Every row gives one point. To make a cloud, some directions were put in groups of two or more. Within a group, all points are equally far from the middle, so they leave a hole (a ring in 2 directions, a hollow ball in 3). The other directions are filled evenly. Then the cloud was stretched, turned, moved and blurred a little. How many holes are there, and how many directions does each take, smallest first?

Cloud (21 x 3)
[[-1.0 -3.0 -1.3]
 [ 1.0 -3.4 -2.0]
 [ 4.7 -3.2 -3.5]
 [ 4.7 -3.3 -3.5]
 [-2.3  2.0  4.0]
 [ 0.7  1.4  3.7]
 [ 4.0 -2.0 -3.9]
 [-2.1  4.8  1.6]
 [ 4.9  3.2 -0.2]
 [-4.7 -2.3  0.0]
 [-2.1  2.4  3.7]
 [-1.0  1.3 -3.5]
 [-3.1  2.1 -3.2]
 [-5.3  1.2  4.2]
 [ 3.8  2.5  2.4]
 [ 3.3  3.5 -1.1]
 [-0.6  2.0  3.6]
 [ 4.0 -4.3 -2.0]
 [ 3.4 -4.3 -1.1]
 [-3.0  4.1  3.3]
 [ 1.2  4.2  0.2]]
Holes: 1 (2)

Cloud (29 x 4)
[[-2.6 -5.0 -1.0  2.8]
 [-5.3 -1.1  0.4  4.0]
 [-2.4 -0.5  5.2  4.3]
 [-1.1  6.8 -0.8  1.3]
 [-1.3 -6.7  0.5  2.1]
 [ 1.1  4.6  0.3  5.1]
 [-2.2 -0.2  5.3  2.7]
 [-0.9 -6.6  0.2  2.2]
 [ 3.0 -1.7 -1.0 -1.4]
 [-0.9 -1.3  4.3 -0.2]
 [-1.0  2.1 -2.6 -1.4]
 [ 2.1  4.6  0.7  3.8]
 [-4.8  3.5  2.1  3.2]
 [-5.3 -2.2  0.5  3.1]
 [-1.8 -4.0  4.5  1.5]
 [-0.6 -2.1  3.8  5.1]
 [ 3.1  2.1  1.0  2.3]
 [-0.3 -3.5  3.5  4.3]
 [ 1.2  1.4  2.9 -1.0]
 [ 0.2  3.5  0.9  6.1]
 [ 2.1 -4.3 -0.4  1.4]
 [-3.8 -5.6  0.4  2.0]
 [ 0.7 -5.4  1.5  2.8]
 [ 0.2 -1.9 -0.3 -3.2]
 [-4.9 -2.2  0.0  4.0]
 [-4.1 -4.9  0.1  2.5]
 [ 3.1  0.9  1.1  2.9]
 [-3.9  4.9  2.5  2.8]
 [ 2.2 -1.6 -1.1 -2.7]]
Holes: 2 (2, 2)

Cloud (47 x 6)
[[-1.7  4.0  0.6 -4.2 -0.7 -3.3]
 [-1.6  0.6 -0.5  0.3  2.5 -2.4]
 [ 0.3  0.4 -2.9  1.7 -4.5  1.0]
 [-1.2  4.2 -6.8 -0.4  1.0  1.4]
 [-4.3  2.7  0.7  6.4  1.3 -2.4]
 [-0.2 -0.7 -5.9 -1.3 -1.3 -3.1]
 [ 3.4  0.7  0.4  0.1 -1.4  3.2]
 [ 4.6  3.8 -0.2  6.7  1.6 -0.2]
 [-2.9  7.0 -0.7  5.0  2.1 -1.5]
 [ 2.9  2.5 -1.7  0.8  1.6 -2.9]
 [-2.1 -0.8 -6.5 -0.2 -1.3 -1.4]
 [-5.6  3.0  2.4  4.7 -0.1 -1.7]
 [-1.3 -3.4  2.6 -0.6  1.7 -2.6]
 [ 1.1  1.6 -1.9  5.2 -0.3  4.5]
 [-0.9 -3.5  1.4  4.0  4.0  0.6]
 [ 1.9  2.9 -2.7  6.4 -0.3 -1.7]
 [-7.3  0.1  3.0  4.4  1.5 -3.3]
 [-3.3  1.0 -2.1  2.7 -4.3 -1.0]
 [ 2.0  0.7  5.5  0.1  1.0 -2.3]
 [ 3.1  1.6 -6.4  1.6  0.6  1.6]
 [-2.1  3.3 -1.7 -0.6  0.1 -2.8]
 [-4.9  0.7 -1.3 -2.1 -0.8 -1.9]
 [ 1.7 -4.1 -2.4 -2.1  2.0  1.9]
 [ 0.9 -2.7 -2.2  1.1 -0.5 -3.5]
 [-3.7  2.9  0.3  3.9  4.4 -2.2]
 [ 5.0  0.4  0.2  7.2 -1.2  4.5]
 [ 0.5  2.4 -0.7  2.1 -1.5 -3.2]
 [-3.1  1.6 -8.2  4.9 -2.8 -2.7]
 [-1.5  4.3  2.2 -0.8  3.2 -2.8]
 [ 2.5 -2.6 -0.7  4.8  1.0 -0.3]
 [-0.7  0.4 -3.7  0.7 -4.8  0.6]
 [-3.0 -3.9 -4.2 -0.6  0.0 -3.6]
 [-2.6  3.9  3.7  4.1 -0.9 -1.5]
 [-3.7  3.7 -0.5 -5.3 -1.1 -2.4]
 [ 1.5 -2.5  1.1  6.4 -1.1  3.8]
 [ 0.5 -3.7  0.4  8.9  1.0  0.4]
 [ 0.4  4.0 -0.9  1.0  0.5  3.6]
 [-0.8  5.6 -3.3  5.6 -1.7 -1.1]
 [-3.3  4.0 -5.2 -0.4 -1.6 -0.2]
 [ 0.9  0.0 -4.7 -1.5  0.5 -5.6]
 [-0.6 -0.2 -9.4  2.6 -3.6 -1.9]
 [-0.8  1.4 -2.3 -4.0 -1.2 -4.8]
 [-4.3  1.4  5.9  4.3  0.6  0.5]
 [-2.0 -5.8 -3.5 -1.9 -1.6 -2.5]
 [-0.4 -0.3 -2.6  0.4  0.5 -3.1]
 [-4.2  0.2 -4.7  3.4  0.5  1.5]
 [-2.8  6.9 -4.2  3.7  1.3  1.4]]
Holes: 0

Cloud (90 x 9)
[[-1.1 -5.5  0.5  1.4 -0.5 -1.8  0.3  3.9  2.8]
 [-2.3 -2.1 -2.1  2.6 -1.8  3.0 -0.3  3.3  2.2]
 [ 3.7 -2.3  7.2 -2.4  1.0 -2.3  1.2 -1.6 -3.5]
 [-3.5  0.4  2.1 -1.4 -5.1 -2.0  1.0 -5.0  2.2]
 [-2.0 -6.7  0.7 -0.7 -2.5 -0.1  0.1 -0.8  2.7]
 [ 3.6  6.5  0.9  2.0  1.5 -1.4 -3.8  3.7  2.9]
 [ 3.6 -0.3  0.3  3.1  3.2  4.6  1.3  4.0 -2.0]
 [-3.5  0.3  8.3  0.5 -1.8 -5.0  2.2  2.8  1.3]
 [-1.6 -3.9  6.6  1.2  0.1 -2.5  2.3  5.0 -0.3]
 [ 2.0 -1.1  0.4  0.5 -2.3  3.4 -1.0 -0.9 -4.8]
 [ 2.7 -0.7 -2.2 -5.4 -2.6  3.7  0.7 -3.0  1.6]
 [ 7.0  2.2 -1.5  0.6  2.5 -3.2 -0.8 -2.2 -0.1]
 [-0.8  6.4 -5.5 -1.4  0.3 -0.9  1.7  2.6  4.6]
 [ 1.4  1.3  7.1 -1.9 -0.5  4.0 -0.3 -0.5 -3.4]
 [ 1.9  4.7 -4.0  5.0  3.2 -2.8 -1.6  4.9  0.8]
 [ 1.5 -1.0 -2.9 -5.9 -2.6  3.0  0.9 -1.5 -1.8]
 [-2.3  0.1  2.6 -1.4 -1.7  1.5  0.2  0.9  2.0]
 [-1.7 -4.7 -4.8  3.7 -1.4 -0.8  1.3 -3.7  2.4]
 [ 4.4 -1.4  1.2 -1.9 -1.8  2.3  4.3 -1.3 -3.7]
 [ 0.4  2.6  2.1  0.5 -2.5 -0.3 -1.2 -1.0  0.5]
 [ 2.3  2.1 -3.8 -0.1  8.7 -1.2 -4.6 -0.8 -1.0]
 [-1.5 -2.6 -1.0 -0.4 -5.0 -5.4  2.2 -1.1  4.9]
 [ 1.3  1.4 -0.7  6.5  1.5 -4.0 -0.6  4.4  3.7]
 [ 0.1  1.2  7.8 -1.8  2.8  3.3  0.7  0.0  1.0]
 [-0.6  2.9  6.2 -4.0 -7.0 -4.4  4.8 -4.4  2.1]
 [ 0.8  6.0  4.2 -1.0  4.3 -1.0 -0.4  3.6 -3.9]
 [ 3.2 -1.1 -3.9 -1.0  0.7  4.5 -0.7 -4.5  2.1]
 [ 2.1  2.1  3.0 -4.9 -0.5 -0.3 -2.8 -2.6  1.3]
 [-3.5  0.1  1.0  2.3 -2.9  0.5  6.0  0.4  1.6]
 [-2.8 -1.2  1.8  5.6  1.9 -3.8  1.1  2.4  2.2]
 [ 2.5  2.2  4.9 -3.1 -3.3 -3.0  0.3 -1.8  2.6]
 [ 0.7  3.2 -3.1 -2.4 -1.3 -2.0  2.5  1.6 -1.8]
 [-1.1  6.1 -0.4 -0.6  0.9 -4.9 -3.9  5.2  2.9]
 [-0.3  0.7  4.4 -0.9  3.2  2.7  0.1 -3.7  2.9]
 [ 0.9  6.6 -1.8 -6.0 -2.5 -5.0 -0.6  1.2  3.5]
 [-4.3 -0.2  3.2  2.0 -5.3 -3.4  5.4  3.4  4.6]
 [ 1.5  1.0  0.5 -0.1  0.8 -0.2 -1.9 -5.4  3.9]
 [-1.6 -1.3 -6.5  1.0  5.6  1.0 -2.2  3.3  0.2]
 [ 2.2  5.2 -0.1  1.9  5.4  1.5 -4.3  4.8 -0.7]
 [ 2.5  1.5 -3.9 -3.1  0.0 -5.2  3.5  1.7  4.7]
 [-4.2  5.4  4.9 -0.9  4.1 -4.0 -2.5  1.8  0.4]
 [ 1.6 -4.6  4.0 -4.3 -0.3  4.5  4.8 -4.7  0.4]
 [ 0.4 -0.4 -1.7  4.9 -0.3 -1.9 -2.2  2.1 -2.1]
 [ 0.9 -0.1 -3.5  1.6 -4.9 -4.3  5.0 -0.1  0.2]
 [ 2.3  2.9 -6.6  1.2  0.0 -3.3  0.9  2.0  0.2]
 [ 1.5  3.5  0.7 -2.1  1.8 -0.8  5.4  0.0 -0.7]
 [-0.6  2.3 -3.7  0.0 -0.8 -3.3 -1.8  4.7 -1.1]
 [ 0.2 -0.3 -0.3 -1.5 -3.2 -0.8  2.8 -2.5 -5.5]
 [-5.0 -1.5 -0.9  2.9  0.4 -2.3  0.0 -0.3  5.7]
 [-3.3 -2.3  5.9  1.9  2.8  1.5 -2.2  4.6 -0.3]
 [ 0.8  0.4 -3.6 -1.0  3.9  4.2 -2.3  5.9  0.5]
 [-2.5  3.4  5.2 -5.4  5.5 -1.6  2.7 -0.8  3.1]
 [ 0.6 -3.5  3.2  3.1  1.8 -1.2 -4.6  3.7  0.3]
 [ 0.7  0.6  3.0 -2.2  3.2 -1.5 -2.3 -2.8 -5.7]
 [ 2.5 -0.4  4.8 -2.8  1.2 -0.1  3.4 -3.5  1.9]
 [-3.1 -3.4 -1.3  4.7  2.7  1.3 -3.6  2.7 -0.8]
 [-0.9 -5.5 -3.7  1.2  1.3  1.0 -5.3  0.4 -1.8]
 [-0.5 -0.2  5.5  0.0  0.9 -3.0 -0.2 -5.0  2.5]
 [-1.7  2.2  2.3 -3.6 -2.3 -4.4  2.0 -1.6  5.5]
 [ 1.7 -2.3 -0.6  1.7  1.4 -0.3  1.7 -4.7 -1.7]
 [-0.1  4.6 -0.4 -5.4 -3.5 -0.7  4.8 -3.2  1.7]
 [ 2.8 -0.4 -5.1 -5.9 -3.0 -1.6  1.1  0.2 -0.5]
 [-1.3  3.1  1.2 -0.3  2.5  1.8 -1.5  0.6 -1.6]
 [ 3.1 -0.1  2.2 -0.3 -1.1  3.9 -2.0 -3.4 -2.5]
 [ 4.9 -1.7  2.3  2.7 -2.1  3.0 -1.6 -1.3 -5.2]
 [ 1.4 -3.5  1.6  6.8  2.0 -1.7 -3.3  5.5  0.7]
 [ 3.5  2.4  4.5 -5.7  2.4  2.5  0.8 -5.0  0.3]
 [-1.3  0.0  1.1  3.9 -1.1 -1.5 -0.1  3.2  4.1]
 [ 4.2 -3.7  1.2  0.5  6.6  1.2 -1.4 -4.6 -2.9]
 [-4.3 -1.3  0.4  2.7 -0.4 -2.1 -0.7 -0.3 -2.7]
 [ 1.1 -3.1  1.6 -5.2 -2.6  0.1  7.0 -6.0 -0.2]
 [ 1.2 -5.6  0.1  3.7 -0.7 -2.2 -2.9  2.7 -1.9]
 [ 0.7 -1.9 -0.8  0.0 -1.9  2.7  3.3 -0.7 -4.4]
 [-1.2 -0.7  7.2 -1.6 -4.4  0.0 -0.5 -1.3 -1.5]
 [ 3.2 -5.0  0.5 -3.2  4.0  2.4 -3.7 -1.2  1.1]
 [-0.7 -0.2  3.5 -0.3  4.4  4.8 -3.4 -0.5  0.8]
 [-2.1 -2.4  4.1 -0.1 -8.8 -6.8  4.9 -3.5  0.5]
 [ 7.1 -3.3  2.7 -4.1  3.0  4.9  0.4 -6.1 -2.9]
 [ 1.1  3.0  4.4 -0.2 -1.1 -0.4  5.4 -1.1  0.6]
 [-0.2 -0.6  4.2  2.5  0.9 -0.8 -5.0  4.3 -2.8]
 [ 1.7 -0.9 -6.0  1.4 -3.6 -5.8 -0.6  0.5 -1.3]
 [-1.5 -2.5 -2.9  0.8 -6.6 -2.3 -2.5  3.5 -0.1]
 [ 0.3 -1.0  6.7  5.4  4.4 -2.1  1.6  3.4 -3.2]
 [-3.2  4.1  5.6 -2.4  3.6 -0.8 -0.6  0.2  3.2]
 [-1.6  4.8  0.8 -0.6  6.8  2.2  2.9 -1.5  0.2]
 [-3.1 -4.3  5.6  0.4  5.4 -0.8  1.9 -0.3  0.2]
 [ 2.1  2.1  3.7 -1.1  2.8 -2.3  4.3 -1.6 -2.8]
 [ 0.4 -3.4  4.2  1.9 -4.3 -3.9  3.9 -1.5 -1.0]
 [ 3.2 -6.4 -0.9  0.4 -5.7 -1.9  3.3 -3.1 -1.7]
 [ 1.1  3.1 -0.4 -5.6  1.7 -4.1 -0.9 -0.4  0.9]]
Holes: 1 (4)

Cloud (90 x 9)
[[ 3.3  0.8 -1.0 -3.4  0.2 -0.2  0.2  5.3 -0.9]
 [-0.6  2.3  0.1 -2.0 -2.0 -0.5  4.5 -3.9  4.7]
 [ 4.3  2.6 -3.9  0.0 -2.6 -4.7  0.6  1.7 -3.0]
 [-1.5 -0.4 -0.3  5.1 -1.5 -2.1  5.1  0.9 -4.4]
 [-7.1  0.5 -2.6 -0.8 -0.1  6.3 -0.7 -5.6  1.3]
 [ 1.5 -4.7  0.2  1.7  0.5 -4.1  0.5 -0.2  3.4]
 [-1.0  1.6  4.4  4.2  0.1 -0.5  0.8 -4.3 -3.2]
 [ 3.0 -2.2  0.8  0.1 -0.7  3.7 -2.8  3.4 -0.7]
 [-1.5 -4.6 -3.6  4.1 -2.0  1.1  2.7  1.8  2.8]
 [-0.2 -4.0 -1.5  2.1  1.3  4.1  2.1  1.9  4.2]
 [-2.7 -1.4  2.3  0.4  2.1  0.2  0.3 -3.8 -6.7]
 [ 4.0  2.0  0.8  0.9  0.9  4.5  0.2 -2.2 -6.3]
 [-5.0 -5.5 -1.7 -4.8 -2.6 -0.2 -0.7 -0.9  6.0]
 [-3.8 -3.9  1.4  5.7  3.1  1.8 -1.9 -2.6  0.0]
 [ 3.5 -0.7  0.8 -5.3  0.5  4.2 -0.8  1.1 -2.6]
 [ 5.9  1.9  2.2 -1.4  1.9 -0.4  0.3 -0.8 -4.9]
 [-3.5 -5.0 -2.4  1.9 -4.9 -6.2  0.7 -1.8  3.0]
 [-4.9 -0.7 -6.5 -1.3 -4.4  2.7  1.4 -0.6 -4.0]
 [-4.7 -5.1 -1.7 -3.8 -1.9  0.3 -1.7  1.4  4.8]
 [ 4.0  0.8 -2.7 -1.3 -5.0 -0.1  1.0  4.3  0.7]
 [-0.8 -3.4 -2.6  2.0 -5.5 -6.0  0.8  3.5 -1.3]
 [-0.9 -2.1  1.7 -4.9 -1.4 -1.2  2.6 -7.5 -3.9]
 [-1.0 -3.5  4.9 -6.1 -0.9  3.0  2.1 -3.8 -0.5]
 [-4.1 -0.1 -0.3  1.0 -3.4 -5.4  0.3 -6.7 -1.2]
 [-0.2 -2.3 -4.2 -1.9 -0.6 -3.3  2.3 -6.5 -0.1]
 [-1.5 -2.9  7.8 -2.9  1.5 -0.9  1.4 -1.6  1.0]
 [-6.4 -2.8 -2.5 -2.3 -5.1  1.0  2.4  2.7 -1.3]
 [-1.6  0.5 -5.1  1.0 -5.4 -1.7  2.6 -4.5  2.5]
 [-1.8  2.0  3.1 -2.7 -5.4 -2.8  2.0 -0.5 -4.2]
 [ 2.4  0.1 -5.3 -1.0 -0.5 -3.9  0.4 -1.2 -3.2]
 [ 1.1  4.0 -4.8  0.0 -1.0  5.2  1.6  4.1 -2.6]
 [ 0.2 -6.0  2.1 -4.0  0.0  0.6 -1.1  1.3 -1.8]
 [ 0.2  0.5 -2.2 -3.9 -1.3 -5.2  2.4 -5.1 -3.8]
 [ 2.4  0.0 -4.3  7.9 -3.0  0.0 -1.0 -0.6 -3.0]
 [ 5.1  1.7 -2.2  2.0 -4.9 -2.9  2.6  1.0  0.4]
 [-0.7 -3.8 -0.2  2.9 -0.2  3.0 -0.8  5.0  2.4]
 [-3.3 -4.5  0.0 -6.5 -1.6  1.0 -0.6  0.6 -3.6]
 [-0.5  3.5 -6.9 -2.9 -2.6 -0.4  1.1 -3.2 -1.7]
 [ 1.5  4.4  0.9  1.0  2.2  2.1  5.2 -3.4 -6.3]
 [ 2.0 -0.3 -1.2 -3.7 -7.1 -3.1  5.2  0.6 -2.2]
 [ 0.4  4.5 -2.4 -2.7  0.7  3.3  4.8 -5.6 -0.6]
 [ 1.0  0.4 -4.3  2.5 -6.7 -4.5  0.6 -2.8 -1.2]
 [-0.7  2.1 -4.5 -6.8 -0.5  0.0  1.9 -5.4 -0.7]
 [-0.7  1.5 -2.7 -1.2 -1.2 -2.7 -0.6  3.4  1.3]
 [ 0.2  0.4 -1.3 -1.8 -2.3  2.5 -2.7 -0.9 -7.0]
 [-4.4 -4.6  1.5  2.7 -4.9 -3.0  2.2  0.5 -3.0]
 [ 3.6  3.7 -2.6  0.7  4.9  0.3  2.4 -2.0  0.1]
 [ 0.6 -1.3 -6.6 -1.1  0.4  2.3 -3.3 -4.3  0.2]
 [ 0.5 -1.0 -2.6  1.8 -3.3 -3.6  5.8 -4.2 -0.4]
 [ 1.1  1.9  2.9 -0.1  0.4 -2.5  4.9 -4.6  3.5]
 [ 0.4  3.3  1.2  3.2  3.9  0.5  2.1  1.3 -3.4]
 [-6.9 -3.6 -3.0  5.0 -4.9  1.3  0.5  0.3 -2.5]
 [ 0.2 -2.9 -4.8 -2.9 -0.6  0.7  3.6 -3.1 -1.3]
 [ 2.4  3.7 -0.3 -2.4 -1.5  2.6  2.9  3.4 -2.5]
 [ 1.1  1.1  3.2  0.2  6.0  4.7 -0.5 -1.2 -0.8]
 [-0.7 -3.0 -6.5 -1.8 -1.6  5.0  0.8 -0.6 -1.8]
 [ 4.5  1.4 -5.5  1.0 -1.3 -4.4  2.7 -1.3 -1.2]
 [-0.4 -0.7  7.4 -0.3  0.5  0.0  2.3 -3.1  0.7]
 [-2.8 -2.4 -1.0 -3.0 -1.5  2.7 -2.1 -1.4  6.2]
 [-2.4  3.4 -4.3 -0.9 -4.6 -1.6 -0.4 -0.9 -3.0]
 [-1.8  0.8  0.8  0.0  1.8 -1.4  4.2  1.4  1.3]
 [-0.5  2.8  0.4 -4.6 -1.0  3.1  4.5 -1.1 -5.2]
 [ 0.9 -0.7 -7.9  5.7 -1.3 -0.5  2.1  1.6 -1.0]
 [-1.0  3.5  1.6 -2.1  0.7  5.5  0.5 -4.1 -4.5]
 [-1.8 -4.4  3.2  0.3 -3.0 -0.2  3.7 -4.5  2.3]
 [-1.9 -2.5  2.5 -1.0 -2.9 -3.3  6.3  1.2 -1.9]
 [-5.1 -4.1 -0.3 -0.1 -6.4 -0.5  1.2 -2.3 -3.8]
 [-4.3 -0.2  1.5 -2.8 -2.7  1.4 -2.2  1.0  2.9]
 [ 3.8  3.4 -5.8  3.4 -3.7 -0.2  1.9  0.5 -2.8]
 [ 3.5  1.1 -2.7  7.7 -0.2  0.6  0.8 -3.5  1.4]
 [ 3.5 -2.1 -6.0 -1.0 -3.7 -0.1 -1.1  0.0 -2.2]
 [-6.9 -3.9  0.5 -0.4 -7.1 -2.6  1.6 -2.4 -1.2]
 [ 0.2 -3.7 -3.8 -0.4  0.3  2.5  2.1  3.6 -1.9]
 [-3.2 -5.9  4.2  1.3 -3.6 -0.8 -1.6 -2.8 -0.8]
 [-4.5 -4.0  4.3 -4.2  0.6  2.6  1.5 -4.0 -2.6]
 [-4.4  0.2 -2.1 -4.1 -3.0  3.0 -3.1 -3.9 -1.9]
 [ 0.1 -1.1 -1.6  5.6 -6.0 -2.3  1.8  2.9  0.5]
 [ 2.8  1.9 -2.7 -1.3  1.5  4.9  6.3 -2.4 -0.6]
 [ 0.3  0.3 -3.9  3.6 -0.9  2.4 -2.8 -6.3 -4.2]
 [ 0.3 -3.2  0.7  0.6  3.7  2.6 -3.3 -4.8  1.0]
 [-3.4 -3.2  0.3  3.8 -0.4  1.3 -0.6  3.3  3.9]
 [ 5.1 -2.4 -2.2 -1.6  0.4  0.9 -2.3  0.7 -2.6]
 [ 0.1 -0.3  2.2  7.4  3.9  0.2  0.1 -2.9 -0.8]
 [ 2.7 -2.6  0.9  3.3 -4.7 -0.6  0.7  3.0 -3.1]
 [ 0.5 -2.7  0.7 -2.3  4.5  2.9  0.1 -2.7  4.3]
 [-6.8 -0.9 -2.2  1.3 -0.6  0.6  1.5 -3.5  4.9]
 [-2.2 -2.1  5.6  0.4  2.2  5.0  2.4 -3.3 -1.9]
 [-0.2  0.1  3.1  0.8  3.5  4.0 -2.8 -0.7  0.5]
 [ 1.3  2.7 -5.2 -1.3  0.1  7.2  3.1 -2.9  0.3]
 [-1.1 -0.3  4.0 -3.6  3.4  5.7  2.1  0.0 -0.8]]
Holes: 1 (8)
